Each point is reached from the start by the listed moves, each made once or not at all, plus a little noise. Say if it took an odd or an even number of moves. Then give how often each move was made.
In the rows, 128 means zero.

Moves:
(1): [173 125 138 135]
(2): [131 191 136 132]
Start: [144 111 126 157]
Points:
[142 111 127 155] -> even (0, 0)
[189 107 141 166] -> odd (1, 0)

Moves:
(1): [191 124 127 131 117 128 133 125 127]
(2): [138 204 126 141 135 127 130 126 137]
(3): [124 133 199 126 128 143 126 124 128]
(4): [119 115 135 216 133 121 122 128 128]
(5): [135 123 138 117 188 131 130 128 128]
(6): [132 124 122 131 131 179 129 137 134]
(7): [131 131 130 133 126 123 201 134 129]
(8): [128 127 130 128 130 120 129 191 134]
(9): [129 129 123 126 132 125 127 117 213]
Start: [137 162  86 140 123 121 116 116 135]
Points:
[133 175 164 143 122 120 190 183 144] -> odd (0, 0, 1, 0, 0, 0, 1, 1, 0)
[130 154 172 228 129 121 181 115 134] -> odd (0, 0, 1, 1, 0, 0, 1, 0, 0)
[194 164 156 145 110 131 120 104 127] -> even (1, 0, 1, 0, 0, 0, 0, 0, 0)

Moves:
(1): [202 131 119 132 135 127 127 133 128 138 134 122 135 118 133 126 129 127
 123 126 128 131 133 131 115 132 127]
(2): [122 199 121 124 130 125 130 125 125 122 134 132 128 131 125 122 122 127
 131 119 124 124 122 124 124 126 131]
(3): [139 134 219 123 135 130 125 132 128 128 121 120 128 121 123 129 128 140
 121 136 137 124 136 134 132 120 131]
(4): [119 136 133 198 134 119 124 126 129 133 126 127 133 127 130 132 129 117
 132 126 123 127 127 126 130 136 129]
(5): [122 124 125 120 201 120 136 129 119 130 126 126 137 127 135 124 130 121
 126 129 133 125 133 132 128 129 135]
(6): [124 130 123 137 136 206 120 125 131 129 124 127 131 126 125 124 128 127
 127 131 131 126 124 131 128 124 128]
(7): [129 129 131 131 124 129 190 123 123 123 132 122 129 134 133 128 124 125
 129 130 127 132 130 121 127 126 123]
(8): [123 132 117 128 126 131 137 214 130 124 126 128 132 130 129 135 113 134
 131 124 131 123 124 131 141 125 127]
(9): [128 135 124 128 136 124 131 121 212 125 132 127 134 142 133 130 119 124
 120 128 124 130 130 121 131 123 113]
(10): [121 136 129 125 123 127 135 127 133 204 125 136 120 126 130 131 132 131
 134 127 126 116 130 130 126 120 135]
(11): [123 124 134 127 131 128 128 131 126 129 195 128 116 129 120 128 121 127
 132 138 126 129 127 126 127 125 126]
(12): [132 126 130 128 132 132 132 129 128 123 129 179 130 132 126 130 130 127
 130 128 131 122 127 126 127 128 130]
(13): [125 127 128 125 125 130 129 122 125 134 134 129 196 123 127 120 124 135
 126 132 131 128 130 130 126 128 130]
(14): [134 126 130 127 126 129 123 130 120 130 128 126 134 203 127 128 133 134
 127 121 130 127 123 131 132 120 125]
(15): [125 127 132 123 121 129 125 130 125 125 129 136 129 129 197 123 124 129
 128 127 129 134 129 134 131 132 126]
(16): [127 133 128 120 134 136 124 119 120 123 125 127 139 128 136 206 124 132
 134 140 130 121 124 127 128 136 124]
(17): [119 133 127 131 129 127 130 130 131 125 134 122 133 121 127 131 215 129
 123 130 130 123 121 135 126 126 130]
(18): [129 124 119 136 139 128 133 123 133 124 124 132 124 125 129 123 130 205
 135 123 128 136 131 125 126 126 131]
(19): [132 125 129 127 132 131 126 132 134 121 127 125 130 131 127 122 130 123
 188 132 131 126 132 123 130 126 130]
(20): [126 132 126 131 125 124 126 132 126 129 118 127 123 137 124 124 127 129
 125 196 130 129 130 124 128 131 121]
(21): [126 127 122 132 127 127 126 124 128 127 131 126 126 129 127 133 130 132
 129 127 196 125 131 129 131 123 134]
(22): [124 131 131 128 129 129 124 132 125 136 129 130 132 126 122 137 132 124
 129 123 130 188 132 125 130 129 134]
(23): [124 132 120 129 125 130 127 131 127 125 131 130 132 131 128 129 130 128
 125 122 124 122 184 126 127 126 129]
(24): [125 125 124 129 128 125 138 131 132 126 128 132 122 129 122 132 118 125
 135 135 125 129 131 207 117 124 128]
Start: [128  89 108 140 128 172 120  82 106 118 141 112 131 139 148 138 146 127
 121 112 116  85 146 114  94 153 136]
Points:
[179 190  87 205 163 170 126 159 177 111 157 166 179 215 227 227 211 199
 128  94 121 133 132 115  99 154 129] -> even (1, 1, 0, 1, 0, 0, 0, 1, 1, 0, 0, 1, 0, 1, 1, 1, 1, 1, 0, 0, 0, 1, 0, 0)
[179 165  92 148 141 246  99  92 103 121 213 113 129 146 196 124 136 119
 182 178 190 145 152 114  87 149 141] -> odd (1, 1, 0, 0, 0, 1, 0, 0, 0, 0, 1, 0, 0, 0, 1, 0, 0, 0, 1, 1, 1, 1, 0, 0)
[188 191 173 224 171 238 103  81 186 121 142 155 158 214 205 137 229 203
 108 163 200 140 150 123  94 135 138] -> even (1, 1, 1, 1, 0, 1, 0, 0, 1, 0, 0, 1, 0, 1, 1, 0, 1, 1, 0, 1, 1, 1, 0, 0)
[ 74 184  90 197 228 238 207 144 185 175 219 107 220 153 155 213 181 113
 197 142 118  52 139 188  90 132 135] -> even (0, 1, 0, 1, 1, 1, 1, 1, 1, 1, 1, 0, 1, 0, 0, 1, 1, 0, 1, 0, 0, 0, 0, 1)
[186 112 163 149 249 248 124  87 172 116 198 143 160 217 136 223 222 209
 113 200 202 126 215 199  81 128 136] -> even (1, 0, 1, 0, 1, 1, 0, 0, 1, 0, 1, 1, 0, 1, 0, 1, 1, 1, 0, 1, 1, 1, 1, 1)

Moves:
(1): [154 133 122 139 117 114 126 123 103 118 135 138 139 128 109 126 145 119
 126 144 125 125 123 106]
(2): [108 155 110 152 129 119 120 116 118 143 123 138 113 138 120 133 141 119
 123 131 140 126 119 130]
(3): [126 151 166 110 114 126 126 140 127 136 137 133 112 127 128 123 138 129
 136 141 127 142 121 140]
(4): [132 130 147 171 127 149 116 118 125 129 111 129 139 124 140 131 127 113
 134 130 140 143 122 148]
(5): [129 141 130 116 172 129 125 121 133 145 121 130 141 114 136 116 129 137
 132 146 145 136 124 126]
(6): [135 145 124 122 127 150 118 125 132 122 127 129 128 127 136 129 127 134
 121 129 136 131 127 113]
(7): [133 140 127 120 130 131 155 128 127 132 117 134 127 135 132 124 130 126
 134 113 122 125 127 117]
(8): [135 143 123 140 129 119 129 169 121 145 132 115 123 132 132 124 121 136
 118 132 120 123 129 110]
(9): [141 133 130 135 125 119 114 126 162 144 136 127 132 127 132 116 114 128
 137 129 125 126 116 131]
(10): [123 131 139 131 117 140 126 127 113 181 155 111 136 140 122 132 127 139
 141 110 126 122 138 111]
(11): [117 143 141 141 138 124 143 115 129 116 152 122 130 130 123 136 121 117
 119 131 131 145 125 123]
(12): [125 120 109 127 123 144 129 135 124 132 143 170 123 114 137 112 119 122
 119 114 129 129 134 129]
(13): [120 139 120 123 114 130 132 134 146 131 126 141 154 122 115 150 147 133
 124 119 115 136 118 139]
(14): [127 130 132 143 132 128 123 137 132 120 134 128 135 160 111 111 146 135
 123 139 126 137 127 121]
(15): [114 128 131 129 131 115 137 115 121 143 135 121 139 145 169 130 136 120
 104 132 125 134 127 131]
(16): [123 118 139 129 137 120 125 131 127 137 129 141 106 132 142 163 127 131
 129 121 123 137 116 111]
(17): [124 138 139 114 140 136 132 139 142 126 120 111 121 106 129 105 171 103
 123 118 116 121 147 125]
(18): [129 128 132 147 124 126 133 110 136 131 132 118 117 123 133 129 146 158
 124 131 110 130 144 143]
(19): [129 129 120 130 135 125 126 133 113 116 130 123 127 137 141 124 134 126
 157 129 121 147 135 133]
(20): [120 123 122 135 121 133 145 120 139 127 130 129 127 125 140 133 136 128
 130 154 133 116 115 121]
(21): [129 126 128 127 115 115 128 141 124 120 142 135 135 131 133 129 145 138
 129 119 170 134 122 119]
(22): [131 127 126 124 116 133 133 124 136 137 123 136 122 131 118 132 117 128
 123 128 147 170 161 140]
(23): [119 164 150 138 144 130 118 129 133 115 117 151 141 139 135 140 111 124
 148 136 130 101 168 117]
(24): [150 130 119 124 138 136 139 131 124 138 155 118 119 144 139 160 150 112
 124 130 132 117 126 148]
Start: [123 128 124 116 107 146 132 129 132 126 115 107 147 129 143 137  98 131
 134 137 121 123 122 115]
Points:
[ 99 213 155 203 120 118 129  95 145 194 217  96 170 225 178 175 154 146
 126 144 155 119 158 112] -> even (0, 1, 0, 0, 0, 0, 0, 0, 1, 1, 1, 0, 0, 1, 1, 0, 0, 1, 0, 0, 1, 0, 1, 1)
[129 242 143 215 128 137 118 106 120 221 170  74 174 150 197 108 173 122
 120 151 177 219 158  86] -> odd (1, 1, 0, 1, 1, 1, 0, 1, 1, 1, 1, 0, 0, 0, 1, 0, 1, 1, 1, 0, 1, 1, 0, 0)
[149 195 103 223 101 173 161 146  62 197 186 134 145 206 133 141 143  88
 141 131 145 192 149  93] -> even (1, 1, 0, 1, 0, 0, 1, 1, 0, 1, 1, 1, 0, 1, 0, 0, 0, 0, 1, 0, 0, 1, 0, 1)
[152 216 175 163  84 139 176 158  99 151 137 137 161 183 210 181 146  91
 128 184 188 150 158 107] -> odd (1, 0, 1, 1, 0, 0, 1, 1, 0, 0, 0, 0, 0, 0, 1, 0, 0, 0, 0, 1, 1, 1, 1, 1)
[ 77 216 155 161 100 136 171 139 134 195 122 185  90 162 220 173 116 137
 115 158 115 149 176  96] -> odd (0, 1, 1, 0, 0, 0, 1, 1, 0, 0, 0, 1, 0, 0, 1, 1, 0, 1, 0, 1, 0, 1, 1, 0)
[117 249 212 112 156 115 156 125 183 164 134 154 180 163 156 146 169  95
 125 169 115 194 158  76] -> odd (1, 0, 1, 0, 1, 0, 1, 0, 1, 0, 1, 0, 1, 1, 1, 1, 1, 0, 0, 0, 0, 1, 1, 0)
[ 80 240 175 219 135 159 143 145 148 230 150 149 140 191 191 137 119  77
 116 113 130 170 185  72] -> even (0, 1, 0, 1, 0, 0, 1, 1, 1, 1, 1, 1, 0, 1, 1, 1, 1, 0, 0, 0, 0, 1, 1, 0)

Moves:
(1): [119 124 130 107 121 114 130 130 122 135 133 130 117 141 116 127 135 136
 123 145 126 142 132 145 115 127]
(2): [109 135 125 133 134 105 146 139 127 122 142 118 132 121 121 112  97 138
 153 106 121 148 113 141 127 137]
(3): [125 121 128 118 120 137 126 113 134 130 142 121 117 114 140 124 131 131
 129 132 119 128 129 131 135 138]
(4): [137 132 119  97 108 149  97 122 130 133 125 121 107 134 152 151 135 126
 125 135 133 123 129 150 116 140]
(5): [120 126 123 117 127 132 135 126 142  97 121 124 127 144 117 134 116 113
 143 126 128 127 119 119 124 141]
(6): [145 127 132 126 121 127 109 121 114 151 133 131 125 132 143 106 113 126
 109 110 144 141 103 123 123 135]
(7): [147 106 125 122 158 134 130 130 136 109 121 145 136 139 108 141 138 129
 121 107 166 115 163 109 110 130]
(8): [126 125 125 138 152 124 141 121 129 126 121 133 119 116 126 103 133 131
 140 125 115 123 122 127 116 111]
(9): [139 122 139 144 112 135 106 110 146 140 142 122 132 111 144 125 121  89
 152 118 129 100 126 139 148 132]
(10): [125 160 136 142 108 110 124 137 126 108 152 156 124 126 128 117 111 144
 139 117 116 145 129 131 131 175]
(11): [115 127 125 128 142 157 114 120 121 132 137 123 119 129 137 140 115 126
 131 122 149 128 144 134 133 113]
(12): [ 98 107 123 122 136 136 152 142 136  98 157 111 118 113 121  86 134 147
 119 109 120 144 122 161 123 161]
(13): [139 146 125 148 126 126 138 118 128 119 130 129 132 129 132 133 114 134
 127 129 137 128 118 125 118 131]
(14): [151 126 115 131 117 135 125 137  97 125 118 145 119 139 137 146 135 111
 140 124 131 137 139 138 142 161]
(15): [126 122 148 107 125 138 142 136 132 117 135 120 110 138 128 115 133 126
 110 117 114 142 119 126 113 114]
(16): [134 126 109  99 110 140 114 157 103 120 157 121 132 143 157 127 127 127
 127 136 152 116 150 153 147 166]
(17): [136 135 120 121 128 128 133 139 116 124 112 119 128 145 112 136 139 133
 143 137 132 130 147 131 126 142]
(18): [121 127 140 134 139 113 140 119 130 144 121 127 135 122 135 115 133 128
 123 115 133 134 117 120 121 122]
(19): [124 118 128 119 133 126 134 133 131 123 128 119 135 120 129 114 148 122
 115 133 133 143 130 126 118 127]
(20): [126 122 150 141 113 113 133 130 138  92 137 133 133 116 129 116 132 137
 137 127 121 130 129 127 147 144]
(21): [129 130 121 120 130 134 127 136 156 124 143 127 122 131 125 128 132 134
 153 125 146 131 121 134 127 132]
(22): [132 132 140 133 139 117 125 129  99 164 111 131 132 113 128 140 122 113
 105 142 136 125 115 123 138 113]
(23): [131 132 131 107 115 152 119 100 116 111 149 127 141 135 136 118 124 125
 110 115 111 123 114 152 137 133]
(24): [124 115 139 119 117 142 126 128 133 127 125 123 126 130 132 140 129 115
 138 127 133 129 117 116 111 125]
Start: [117 149 119 164 121 143 155 130 120 125 133 123 140 137 111 126 133 111
 141 119 151  92 125 118 152  95]
Points:
[144 143 161 137 105 144 120 130  86  82 169 161  80 147 132 108  77  65
 177  49 186 127 116 158 144 178] -> even (1, 1, 0, 1, 1, 1, 1, 1, 1, 1, 1, 0, 0, 1, 1, 0, 0, 0, 0, 1, 0, 1, 0, 0)
[ 83 128 158 144  75 143 173 120 131  27 210 115 135 109 106  26 159 107
 176  91 108 121 113 194 143 193] -> even (1, 0, 0, 0, 0, 0, 0, 1, 1, 1, 0, 1, 0, 0, 0, 0, 1, 0, 1, 1, 0, 0, 1, 1)
[ 58 129 118 109 153 180 222 161 113  76 197  59  96 133 129  68  96 113
 189  75 195 133  84 164 120 149] -> even (0, 1, 1, 0, 1, 0, 0, 1, 0, 0, 1, 1, 1, 0, 1, 1, 1, 1, 0, 0, 1, 1, 0, 1)
[ 86 186 155 201 116 106 158 146  89 104 172 144 139 103 112 110  71 130
 165  95 153 127 114 134 190 137] -> odd (0, 1, 0, 0, 0, 0, 0, 0, 0, 1, 1, 0, 0, 0, 0, 0, 0, 0, 0, 1, 0, 1, 0, 0)
[143 161 112 163 113 146 157 120 118 133 108 107 117 135 134 154 104  39
 249  92 187  90  72 144 130 145] -> even (0, 1, 0, 1, 1, 0, 0, 1, 1, 0, 0, 0, 1, 1, 0, 0, 1, 1, 0, 0, 1, 1, 0, 1)

Moves:
(1): [154 141 125 126 137  70 151 133 124 164 140 148  92 141 150 151 154 147
 128 172  88 154 118 115 116 137 134]
(2): [147  97 139 141 116 149 114 132 127 128 148 104 138 136 149 112 146 133
 122 105 141 138 138 112  98 136 141]
(3): [124 142 120 139 138 135 139 113 134 129 106 111 128 127 121 136 163 120
 131 141 136 152 142 115 142 120 114]
(4): [125 122 138 124 130 122 142 106 111 136 134 146 116 114 126 135 109 122
 141  97 106 102 128 133 127 118 114]
(5): [119 119 107 105 168 153 106 112 139 133 141 129  95 108 121 113 139 156
  96 152 173 133  77 125 109  96 133]
(6): [139 140 145 148 142 121 138 111 130 129 159 158 120 176 138 142 122 120
 135 142 123 152 118 143 116 153  94]
(7): [151 138  95 106 155 111 154 105 145 114 102 102 126 138 159 103 141 115
 105 150 135 160 122 132 119 131 111]
(8): [120 119 129 110  91 137 168 123 145 131 107 125 122  94 141 116 134 151
 120 139 142 140 128  95 138  99 117]
(9): [106 113 139 144 132 106  94 122  92 126 127 162 130 123 124 129  98 108
 140 109 121 102 115 141 116 130 141]
(10): [146 142 118 102 174 133 129 116 106 142 142 120 147 134  88 131 144 124
 131 110 185 107  96 118 127 123 150]
(11): [134 117 131 120 126 114 128 144 100 138 135 122 115 116 128 126 126 115
 135 104 132 145 149 120 125 166 121]
(12): [134 132 134 123 124 129 122 125 113 136 127 122 104 125 135 126 108 136
 133 131 136 124 114 134 131 146 129]
(13): [114 105 129 155 135 121 127  95 111 105 135  88 135 113 139 130 124 122
 132  65 105 143 133 113 135 139 119]
(14): [ 87 130 139 141 150 144 119 131 161 136 123 134 160 124  98 107 103 142
 140 131 136 113 107 142 117 152 132]
(15): [134 148 104 150 133 102 150 128 121 117 137 144 136 104 122 127 156 132
 148 152 137 113 123 150 137 153 132]
(16): [130 123 134 132 142 125 104 134 159 129 122 128 113 124 119 133 113 126
 140  99 122 143 145 142 135 114 115]
(17): [114 159  84 116 153  94 136 153 134 161 129 108 145 165 128 131 125 147
 121 149 128 100 149 161 129 135 164]
(18): [122 140 106 125 141 141 127 147 138 132 109 155 138 144 132 139 132 124
 125 155 150 110 126 130 129 138 109]
(19): [122 140 138 143 139 136 119 166 119 118 129 132 124 124 146 132 124 162
 116 118 136 112 150  99 125 119 108]
(20): [129 119 136 122 119 126 107 119 140 128 123 152 131 155 128 106 122 104
 121 127 120 118 126 115 125 133 133]
(21): [132 143 146 107 128 128 133 119 134  91 127 119 116 112 124 140 141 136
 139 148 137 111 137 106 136 141 136]
(22): [117 113 133 134 130 135 161 136 148 111 145 109 137 118 122 127  96 119
  97 152 169  90 127 122 159 113 124]
(23): [101  97 166 110 139 142 149 137 124 121 126 114 133 113 146 119 127 132
 131 135 134 169 136 117 153 144 118]
(24): [102 145 106 131 103 132  93 143 126 124 127  77 128 165 130 109 130 128
 131 122 138  75 120 138 123 104 114]
Start: [142 125 132 118 136 148 140 122 111 145 126 138 139  90 123 117 136 123
 158 104 112 121 134 130 124 110 128]
Points:
[136 126 138 109 195  63 149 131  84 249 181 196 159 175 113  87 132 131
 173 110 143 106  97 108  52 191 170] -> even (1, 1, 0, 0, 0, 1, 0, 1, 1, 1, 1, 0, 0, 1, 0, 0, 1, 0, 0, 1, 0, 0, 0, 0)
[102 124 155 143 170 169 171 100 121  78 109 125 140  74 137 133 120 106
 137  84 150  34 177  38 180 105  61] -> even (0, 0, 1, 1, 0, 0, 0, 0, 0, 0, 0, 0, 1, 0, 0, 0, 0, 1, 1, 1, 1, 1, 0, 0)
[ 75 162  97 134 208 116 111 165  55 167 113 159  70  83 172 117 185 187
 151 206 182  83  74 115 125 119  79] -> even (1, 0, 1, 0, 1, 0, 0, 0, 1, 0, 0, 1, 0, 0, 1, 0, 0, 1, 1, 0, 0, 0, 1, 1)
